Each row is a point. To make a cloud, some directions were put in groups of two or more. Within a group, all points are equally far from the middle, so they leave a hole (a ring in 2 directions, a hollow ball in 3). The other directions are filled evenly. Then the cloud was stretched, turned, moved and blurred a little. Count the holes, and give their numbers of directions, smallest first.

Cloud (22 x 3):
[[-19  27  41]
 [-17  39 -10]
 [ 15 -38  17]
 [ 19  12 -64]
 [-10  28 -37]
 [  8  35  14]
 [  8 -46  -4]
 [-24 -19 -45]
 [ 20 -38 -48]
 [-30  29 -25]
 [ 34  37  -1]
 [  4  17 -54]
 [-18  -6  55]
 [-37  -5 -41]
 [ 32 -32  17]
 [ 26 -36 -54]
 [ 44  40 -15]
 [-16 -29 -42]
 [-22  25  45]
 [-32 -34  46]
 [  0 -46   3]
 [-30 -37 -26]]
Holes: 1 (2)

Cloud (28 x 4):
[[ 10 -19 -16 -45]
 [-34  24   0  39]
 [  0 -52 -32  17]
 [ 37 -27 -12  33]
 [-23  36  15  14]
 [-34  -4  67  22]
 [ -6 -25 -45 -23]
 [-45  -3  -5  49]
 [-34  -1  13  64]
 [ -7 -58 -26  19]
 [-46 -41   0  40]
 [ 16  12  10  58]
 [-60 -26  43   0]
 [-34 -27 -17 -50]
 [ 34 -48  24  29]
 [-46   4 -10  41]
 [  5  27  29  -3]
 [ 30   0 -20  -9]
 [-36  23  43  -1]
 [ -7  28  37  -1]
 [ 36 -14 -21  22]
 [-43  30   8   9]
 [  1 -35   3 -49]
 [-52  -6 -30  -9]
 [-54  -4  52   2]
 [ 18 -63  -1  20]
 [ -8  -8  70  34]
 [ 27 -35  47   5]]
Holes: 2 (2, 2)

Cloud (74 x 8):
[[-40  24  17 -14  23 -39 -15 -41]
 [ 73  17 -34 -33 -42   9 -29   1]
 [ 42  29  41  11  -1 -38   8   6]
 [  4  19 -51  15 -38 -58  32  -8]
 [ 17  -6 -18  18  25   5  89  29]
 [ 47 -18  12   5  62 -28   6  39]
 [-20  19  15  53   9   2  -8 -14]
 [-30 -31 -10 -11   1  24  16  29]
 [ -1  38 -54 -36  -6 -12   6  24]
 [ 15 -26   3  29  28   0  51  -3]
 [ 41 -46 -32  -6  46   9 -29  -8]
 [  1 -43   0 -19  43 -21   6 -24]
 [ 23  -7   5   1 -83  39 -27   7]
 [ 44 -42 -18  -1 -49   5  13  19]
 [ 44  31  33 -49 -14   5  -1  33]
 [ 46 -45   2 -27 -25  -6 -10  21]
 [  1   7 -51 -53 -29 -12  25  21]
 [-30 -36   9  27 -56   1 -57  32]
 [ 45  47 -37 -13   5  36 -24 -13]
 [-17 -34  48 -38   5 -18  -8  -3]
 [-15 -31 -43  -7 -21  13  44 -20]
 [-64 -32  -4   3   6 -21  19  16]
 [ 33   0 -30  17  64  -2 -14  -3]
 [ -5  26 -43   5 -28  74   0  -3]
 [ -5  53  17  29   3  -7  39  -5]
 [ 59  38   4  50 -30   5  31  12]
 [  0  37  33 -35  -4 -62   2  20]
 [ 45 -46 -16  -4  -4   1  35  36]
 [ 65   2  23 -19  21 -22  24  58]
 [ -1  17   1 -32 -22 -10 -35 -34]
 [ 44  22   8   1  13  16  27 -21]
 [ 70  -3 -21  -9   0  34  28 -47]
 [  3 -15 -13   6 -25  20  32 -21]
 [ 34  33  37 -27  -5   8 -10  17]
 [  3  50  45 -30  23 -47 -47 -20]
 [-31 -18 -16  27  44 -43  39 -41]
 [-12 -53  15  61   9 -18  66   8]
 [-12   7  23  52 -13  34  -2  19]
 [-44  16 -17  13  48 -64   6  45]
 [  5  -1 -35  27 -31 -34  29   5]
 [  0 -49 -35 -68 -59   6  42   1]
 [ 23 -40  21  41  22  -6  70  -5]
 [-44  23 -46  -1 -14 -44   7  20]
 [ 51  30 -41  30 -33   7  15 -27]
 [ 15 -54 -39 -38 -45   9 -16 -21]
 [ 47 -40  10 -15   1 -43  10 -25]
 [ 76 -56 -31 -25 -15 -17  12   3]
 [ 16  56  -5   4  25 -31  90  13]
 [ 32  13 -17 -40  10   1 -34   7]
 [-17   2  27  -1 -12 -44 -25  34]
 [-28 -28 -24 -32  50   5  43 -28]
 [-42 -10  25  14  14 -13 -10 -16]
 [ 21 -59  36  -2  -9  -5  57  38]
 [ -9  19 -16  18  24  16  -7   2]
 [  6  35  11 -13 -19 -46 -26   8]
 [-21  -7 -29   4 -31  33 -31 -55]
 [ 30 -27  37  -1 -63  -1  12  26]
 [  8  51  22   1  26  17   7   4]
 [ 37 -14   3  20  11  25  34  47]
 [-20 -41   3 -13  12  -8  91  21]
 [ 90 -27  46 -71 -38  24  33 -28]
 [ 77 -41  12 -42  42 -38  26  43]
 [-67 -19 -13   0  -4 -30 -10 -64]
 [ -5   9   5  28   6  23 -21  -6]
 [-34  67 -54  19 -35 -37 -11   5]
 [-10  17  -4  28 -28  39  14 -61]
 [ 48  -4 -35  30 -39 -25   8  39]
 [  7 -29 -32  25 -19 -68 -42  29]
 [-23  -2  11  16 -25 -21 -19  37]
 [ 13   9 -65 -33 -63  23  55  -3]
 [ 38 -53  -7   8  11 -67 -54  -4]
 [ -3  13   7  70 -26  54 -18  -6]
 [ 47  15  27   8  33 -42 -23 -12]
 [  6  77  14   8  28   8  40  18]]
Holes: 0

Cloud (91 x 9):
[[ 27  21  17 -65  -3 -44  15  27   3]
 [ 31 -44  47  30  50 -65  -7   0   7]
 [ 38  -4 -10 -45  17 -14 -14  -5 -47]
 [ 65 -33 -37   9  41 -40 -44  35 -50]
 [ -3   1  17 -42   5 -35  27  51 -30]
 [ 30 -10  23  22  23 -79 -33  21  16]
 [ 20 -10  60  17  36 -29 -40 -24   4]
 [ 50 -17   5 -28 -21 -34 -14  11  -2]
 [ 21  -5  13  -4 -20   6 -67  19 -43]
 [-14 -14  17   7   4  66  28 -19  39]
 [ 33  34  24 -40  24 -40 -20  52  -8]
 [ 91 -40   0  19  42  13   6  38  23]
 [ 33 -28 -24  58  32 -72   5   6  16]
 [ 26 -41  10  39  54 -14  19   4 -16]
 [ 28 -22 -24  26 -35   3 -13  39 -34]
 [-25  15   8   6 -11  19   2  -2   6]
 [-23   6  34 -29 -12   3  37  -2  24]
 [ -9 -42  -1  13  21  -7  43 -53  14]
 [ 25  23  10  -2 -34 -37   9 -16 -13]
 [ 69 -28  30  38  79 -23  10 -12  31]
 [ 43  -2 -18   9  20 -33 -27 -55  37]
 [ 23   7  -3 -29  26 -77  -4 -10 -61]
 [ 38  36 -36  -3  69  -4 -15  -3 -27]
 [-30 -25  20  -5 -28  15   8  14  23]
 [ 80 -19 -22  37   2  -2 -27 -29  -9]
 [-29  15  28  27   8 -38  27 -19 -35]
 [ 67  32  -1   7 -11  51   9   8   6]
 [ 38 -49 -36  18  19 -27 -36 -71  -7]
 [ 43 -22  40  27   1   9   8 -68  -3]
 [ 79 -20  29  -3  35 -73 -20 -22 -13]
 [-21 -23 -16 -27  53  -3  43 -22  44]
 [-12  -2   8  15   8 -40  46   8 -37]
 [-24  26  38  39  58  14 -14  -9 -26]
 [  7  19 -22  18  28 -36  -4  34 -44]
 [ -8  33 -14 -13 -39  -4 -33 -12 -17]
 [ 39 -46  20   9 -27 -20 -29  23 -16]
 [-32  26  41 -24  33 -34  31  37  13]
 [  6 -22  54   2  36  56 -14  17   2]
 [-40  -1 -33   4  32   3  -4  12  29]
 [ 27  10 -15  -8  91  -7 -25 -20   8]
 [ 10  19  24 -23 -20  -6  28 -26  22]
 [ -1  31  53 -52   5  38  11 -11  18]
 [ 82   1  32  31  41 -10 -49  55   0]
 [  5  32 -24 -21  61 -23  31 -17   2]
 [ 41 -48   9  36   8   0  16 -77 -17]
 [-70 -31 -26   3 -40  41  26 -46  24]
 [  8  54  32 -31  29 -23  22  -9  18]
 [ 41  11 -27 -50   8  -9 -14  25  -1]
 [ -4  17  47 -42  16   8  23  34  31]
 [ 31 -23  -5  -3  19 -20  -3  -4 -60]
 [ 90 -64 -11  19  30 -49   5 -38  18]
 [ 14 -63   6 -10  22  34 -35  22  46]
 [ 56  14 -19  30 -43 -35   1 -42 -19]
 [  0 -25 -11 -21  10  13 -12 -59 -45]
 [-12   4  14  16 -29   6 -27   2   7]
 [ 38  25  64  33  52 -22  44 -16 -10]
 [ 23   8  31  -8  56  33  14 -40 -15]
 [ -1 -32   1  14  48 -34 -17 -16  14]
 [ 67 -48 -51  24 -12  -1 -43 -21 -16]
 [ 11   1  16 -27  18  42  11   6 -36]
 [  4  -1 -41 -64  39   8  -3   6   3]
 [-22  12  54 -26  78  10   9  -2 -35]
 [ 44 -38  -1  -2  54 -45 -22 -30  52]
 [ 18 -80 -47  13  30   4 -17   2  -5]
 [ 34  21 -41  14   6  26   4 -22 -41]
 [-18 -27  34 -12   0  13 -27 -86  -5]
 [ 39 -16   7  -1  23 -40 -62 -17   3]
 [ 50  22  35 -36  67 -13   4  54 -41]
 [ 45   4  15   6  56 -68 -36 -12  -2]
 [  3  26  28  11   9  13   9 -52  14]
 [ 24 -45 -64  50  10 -51  38  -2   6]
 [ 28  15 -18   3 -13 -50   1 -14  26]
 [-21   6  42  -8  56  10  25  29  -4]
 [ 46  -6   9  15  65  18  29 -59 -11]
 [ 58  -9   2  15 -39 -47  -4  45 -14]
 [ 13  41  43  -7  -8 -15   8  27  -2]
 [ 14  29   9   9  -4 -64 -25  50   5]
 [ 93 -21 -27   8  30 -80 -38 -10 -40]
 [-21 -20  -8 -34  41  67 -18  -6  14]
 [ 49  23   0  16   2 -34 -44  -9 -26]
 [ -5 -50   1  -8  -7  42   0  14  24]
 [ 23  33  43  10  12  38 -32  20  -3]
 [ 75 -10 -24  13  58 -71 -17  -9 -29]
 [  9 -13 -31 -51  35  25  35   1  10]
 [ 14   1  70   5  46 -21 -42  -4  11]
 [-51  -7   0  33   1  -4 -16  -6 -25]
 [ 33  30  -9 -36   0  -3  17   0 -39]
 [-13 -16  29   8 -30 -12 -80   4 -11]
 [ 39  21  21 -63  20 -26  47  27   5]
 [ -1   6   5  39   4  45  68 -35  11]
 [ -6  10  12 -19  69 -13   0 -11  16]]
Holes: 0

Cloud (105 x 9):
[[ 59  46   7 -16  56  17 -22  53  -1]
 [ 60 -35  33 -30  35 -34 -24  38 -23]
 [  1  -3  -4  53  41 -58 -42   4   6]
 [ 29  65  23 -31  30  26  28  16   0]
 [ -9  -9 -42  39   4 -65   5 -36 -26]
 [ 49  65 -13  -4  33  -2  26  46   6]
 [ 12 -25 -36  50  29 -51  -6 -24  47]
 [ 44  26 -35  14  46 -27  16  45   4]
 [ 44  21 -11 -17  41  21  44  23 -11]
 [  4 -44 -20  41  27 -22 -57 -22  29]
 [ 45 -19   6  -4  13  26  27   5  13]
 [ 25  19  -8  11  32 -28 -18  14 -43]
 [  9  -4  -7  28  37 -13 -50  14 -15]
 [ 51 -35   3 -20  44 -22 -64  35  60]
 [  7  49   2  42  45   0  12 -14  33]
 [ 23 -39  24  19   2 -11   4 -28   0]
 [ 60 -48  23 -29   2 -51 -25   6   9]
 [ 33  24 -40  10  36 -45 -30  10  -6]
 [  4 -36  28 -20  23 -45 -27 -16   0]
 [ 35  36  18  43  43  -3  -6  -6  39]
 [ 74  16   0 -11  19  36  18  26   8]
 [ 86 -10  21  11  49 -65  -8  21 -39]
 [ 70 -36  18  39  22 -46   1  30 -31]
 [-18  17  -5  71  -6  10  50  16  17]
 [ 36 -27  22 -68  -5 -27 -70  30  -3]
 [ -8 -18  -9  14 -18  21  20  23 -37]
 [ 16   4 -16  -9  38   2  45 -22  -2]
 [-25  -6  21 -65 -16  35 -20  10  -3]
 [ 70  12  21 -36 -18 -16  15  32  -4]
 [-41  47 -28  22 -18  15  21  16  16]
 [ 49  27 -19 -10  32 -64 -27  19  27]
 [ 53 -21 -38  67   3 -87   3 -27 -34]
 [ 28  -5 -19  13 -45 -12  13 -15  24]
 [ 25  -5  13 -29 -21  -9 -35 -30 -23]
 [ 41 -38 -20  59  24 -85 -20  16  16]
 [ 69   7  29 -48  30 -11 -25  14 -32]
 [  1  -7 -25  78 -41 -47  44 -23 -17]
 [ 31   3   2  -1 -23 -11  27  52 -21]
 [-15  14 -15  62 -36 -48  44 -32 -12]
 [ 14 -12  14  58 -12 -19 -22  11 -33]
 [ 70  -1 -10  28  22 -50  21 -11 -53]
 [ 27  22   2  54  41 -54 -12   9  44]
 [-24  23 -11 -21  61  26 -20  23  23]
 [ -4 -47 -28  64   7 -31 -31  -5  -8]
 [ 17 -29  38   8 -13 -51 -49  -8  -9]
 [ 19  55 -14 -16  26  30  60  48  18]
 [-32  27 -40  51  35   2  29 -27   1]
 [ -1  37 -48  23  45 -23  32 -16  23]
 [  7  21  20  14  45  17  48  34  51]
 [ 49  -2  -8 -62   5 -24 -65  23  26]
 [-20   5 -28 -15  33  53 -13  12  27]
 [ 14  -8   5   9  27 -66 -42  45  14]
 [ -2   9 -11  34   1   2   4  46  40]
 [ 22  -8   9   3  40 -21 -17 -39  -2]
 [ 11  15   5  15  -1  23  64 -26  16]
 [-19  18 -25  56  40 -59  13 -17  39]
 [ 22  12  -1  -5 -45 -18  18 -28 -18]
 [-11  15 -36  69  17 -47 -10 -25  -7]
 [ 27  31  -9  48 -19  26  27  20 -30]
 [-22  -8 -14  25  25 -45 -38 -26  55]
 [-18 -20 -27 -39   4  -2 -37 -23   4]
 [ 66  32  34 -38  -3  -3  -4  61   4]
 [ 52 -32 -19  43   9 -33 -21  37 -33]
 [ -1  -1  22   8   0  -4 -20  -6 -39]
 [-19 -10  -1  27  28 -60   3 -18 -23]
 [ 30  20  25 -41  73   2 -25  30  54]
 [ 24  50 -37   2  27  -1  27  -1  31]
 [-33 -17 -19  17  -6 -13   7 -38  64]
 [ 20 -44 -26  61  -1 -90   0 -32  -9]
 [-46 -17   4  19 -26 -33 -26  -5   9]
 [ -6 -36  30   2  -2  15  27  27  -1]
 [ 10  -7  21 -58   8  -3 -39 -11  -8]
 [  9 -24   1 -11  -2 -53  21  42 -10]
 [-14 -27   2 -56   5  50 -38  11   9]
 [ 39 -31 -33 -35  12 -41 -31   4  18]
 [  5  26  -1  19  -7 -45 -42 -11  26]
 [ 24 -10  36  -7  18 -21  38  39 -12]
 [  8   0 -50  46  45 -67  37 -13   6]
 [ 75 -24   6 -28  13 -43 -33   5  41]
 [-37  -3   8 -23 -18  12 -37 -25  46]
 [ 38  53  38  26  30 -22   2  30  13]
 [ 57 -26   1  25   8  17  16   7 -21]
 [  3 -35  24 -52  38  22 -18  30  60]
 [ 29  19 -49  25  17 -18 -23 -24  19]
 [  5 -19  -3 -21  35 -60 -66  31  21]
 [  2  70  -7 -27  35  28  19  31  28]
 [ 27 -13  -6  46 -18 -31   4  44  -2]
 [ 23 -13  19 -34 -23  37  20  40   0]
 [ 25  45  29 -24  28  47   0  52  -2]
 [ 11 -19  -7  -5  42  43 -11  32  23]
 [ 15 -33 -33   0 -14   4 -46 -31  25]
 [ 41 -24  14 -46  54  16 -71  42  19]
 [-34  33 -14 -14 -15  38  -1 -20  47]
 [-14  21 -22  87   4 -35   6 -13   3]
 [ 44  -4   7 -32 -26 -20 -11  31 -40]
 [ 74  37  34 -42   2   3  -2  58   6]
 [-49 -19  21 -21  -3  36 -10 -20  54]
 [  3  23  35 -72  11   9  13  29  31]
 [ 12 -50  14  47 -27 -40 -11 -24 -16]
 [ 20   7  -2  38  55   1  48  39  23]
 [ 54  68 -22  14  18 -12  22  29  -2]
 [  2  22  12  29  72 -16  -7  11  14]
 [ 67  -1   9 -31  75 -12 -55  50  11]
 [ 35 -19 -27 -17  63 -40 -18  35  21]
 [ 37  16  32 -69  15  -3 -61   9  33]]
Holes: 2 (4, 4)

Cloud (95 x 9):
[[ -3   0  34 -43 -24 -45  50 -19 -33]
 [-46  -1   0  -2 -58  65 -19 -12 -35]
 [ 24  -6 -19 -21  -4  -9 -43  55 -56]
 [  4 -52   5 -36 -67  12 -28  11 -45]
 [  1  28 -47  35 -32  31  24 -21  10]
 [  4 -35  -3   7   7 -54  57 -22 -17]
 [ 49 -19   3 -45   4 -34 -29  22   8]
 [ 52   3 -33  36 -51  17 -53   2  -3]
 [ 42 -18  35  28 -36 -63  18  26  -9]
 [ 13  49  28   4  -7  10 -43 -14  10]
 [ 39  33 -24 -18 -13 -39 -45 -20   7]
 [  3 -42 -40 -21  -4 -17 -45  -2  16]
 [ 48  19 -36 -11 -41 -31 -28  11 -45]
 [ 22  -5  26 -12 -81 -48  38 -19  14]
 [-26 -20  23  16 -31  28 -58  23 -38]
 [ 19 -12 -22 -39  39   0 -21  48 -51]
 [  3 -31 -60 -44 -53  18 -26  12  -5]
 [ 25  -6  26  -5 -61 -15  -3  53  -3]
 [  8 -10 -45  23   8  36   9  -4  14]
 [ -5 -37 -61  -9 -23  19   2  38  10]
 [-32  -1 -17 -14  36  15  59   4 -23]
 [-74  33 -29 -12 -11  30  -8   2  16]
 [-18 -10 -45 -13  10 -38  -9  67   2]
 [ 12  -8  10  12 -18  51  36   7  -5]
 [ 59  56  13  19  16 -44   1  16  24]
 [-44 -50  -5  -6   4  -2  20 -17 -59]
 [  3 -74  12 -22 -11  19   6   6 -53]
 [-68  21 -37   0   1  42 -40  -4   5]
 [ 14 -40  -2 -52 -18 -27 -34 -32 -46]
 [ -8 -14  35 -33  -8  26 -50 -20  -2]
 [-14 -30  -3  36  24  27 -27  -7  37]
 [ 11  11 -13 -32  23 -72  34  -5 -11]
 [ 18 -59   8 -50 -12 -16  26  20  10]
 [ 11 -27  15 -51 -23  -9 -58 -21 -41]
 [-10  10 -29  53  -9  45 -63  -7   1]
 [ 46   3 -21  11 -69 -29  29  22  14]
 [-57 -46   6   7  31  21   8 -26 -16]
 [ -1 -64 -21 -45 -10   4 -24 -29 -42]
 [-29  20  -9  -8 -95   3  21 -19  -9]
 [-39  18 -19 -44  19  44  26  33 -30]
 [ 41  54  20 -31   5 -73  34   5  -9]
 [-43  -4 -33   6 -38  60 -42   5 -65]
 [-60  10 -32  17  29  -9  -5   0  17]
 [ 31   5  21 -19   1 -32 -29 -69 -37]
 [-12  16  -3  -5 -31 -26 -35  18 -55]
 [  5  56  26 -33 -28 -23  11  10 -31]
 [-54 -16 -43 -14  31  36  -6  14 -41]
 [  2  18  20 -15  25  -1 -22   2 -78]
 [ 42 -39  41  27 -39 -42  -1  37   5]
 [-26 -15 -18  40 -47  15 -17  46  -3]
 [ 12  -3 -11  66 -29 -12  34 -19 -17]
 [-70 -34  -7  22  -9  58  -6  10  -6]
 [ 13 -30  15 -55 -27  -5 -37 -50 -29]
 [-17 -50  30  26  23  25 -67  13 -13]
 [  3  20  23  47 -22  10 -54 -31 -37]
 [-13  -6  18  38  -2  38  -2 -69 -37]
 [-38  12  16  11 -51  23  31  -5  28]
 [ 46  25 -16  10  41 -22 -26  10 -36]
 [-18 -66 -18  57 -59  27 -16 -13   3]
 [ 16  57  -1  20   3 -26  45  14  51]
 [ 25 -19  17  37 -24  34 -68   2 -40]
 [-11  61  -5 -29 -36 -48  31 -26   9]
 [-56 -18 -41 -20  23  29   9 -10 -36]
 [-21 -10 -43  47 -12   2  29  26  14]
 [ 20  17  27  23 -24 -51  24 -35  61]
 [ -3   8 -61  -4 -18  14 -46  21 -58]
 [-17 -17 -25 -12 -67 -29  54   4  12]
 [ 49   1 -27 -33 -30 -35 -15  -6  30]
 [-42 -10   6 -27 -46 -41  48   6  13]
 [-31 -40 -19  41  16  42   5  13 -50]
 [ 15   5  -6  14 -61 -22  35  38  -6]
 [-13  21   1  33  14   9  44 -23 -39]
 [-11   6 -50 -25  -1  17 -57   5 -60]
 [-13  35  -9  30  -5 -21  25   4  67]
 [-44 -28  -3  21  31  45 -55  37 -41]
 [ 22 -45  -3 -49  20  -4  -2  14 -54]
 [ 49  15  18   0 -41 -54  54 -28  36]
 [-75 -23   5   2 -16  30 -51 -21  15]
 [-14  59 -16 -48 -26 -34  19 -34   2]
 [ -5  18  24 -43   0 -63  11 -23 -33]
 [-43   9   4 -42  43 -25 -32  14  -8]
 [-51 -14  44   7 -20  23   4  24  -9]
 [-33  33  -7 -62   4 -19  30  -4 -32]
 [ 38  34   1 -49  23 -42  28   5  24]
 [ 10 -29 -35  13 -38 -28  37 -31  43]
 [ 57 -32   0  23  30 -63  37  18   2]
 [-24  16  -5  23 -51  52 -51  -5  18]
 [-77  -8 -41 -22  -9  29 -23   1  22]
 [  5   5  20  -3  -4  -8  -2 -58  42]
 [ 52  32  29  19 -32 -48 -24 -56 -16]
 [ 13  24  20  20 -37  39  18  14  -2]
 [ 27  28  19 -15  16  25 -33  -6   4]
 [-26  25 -12  25  13  32  44  -1   8]
 [-24 -52  34 -11 -37 -33  30  12 -11]
 [ 41   5  35  18 -58  20 -19 -50 -17]]
Holes: 1 (8)
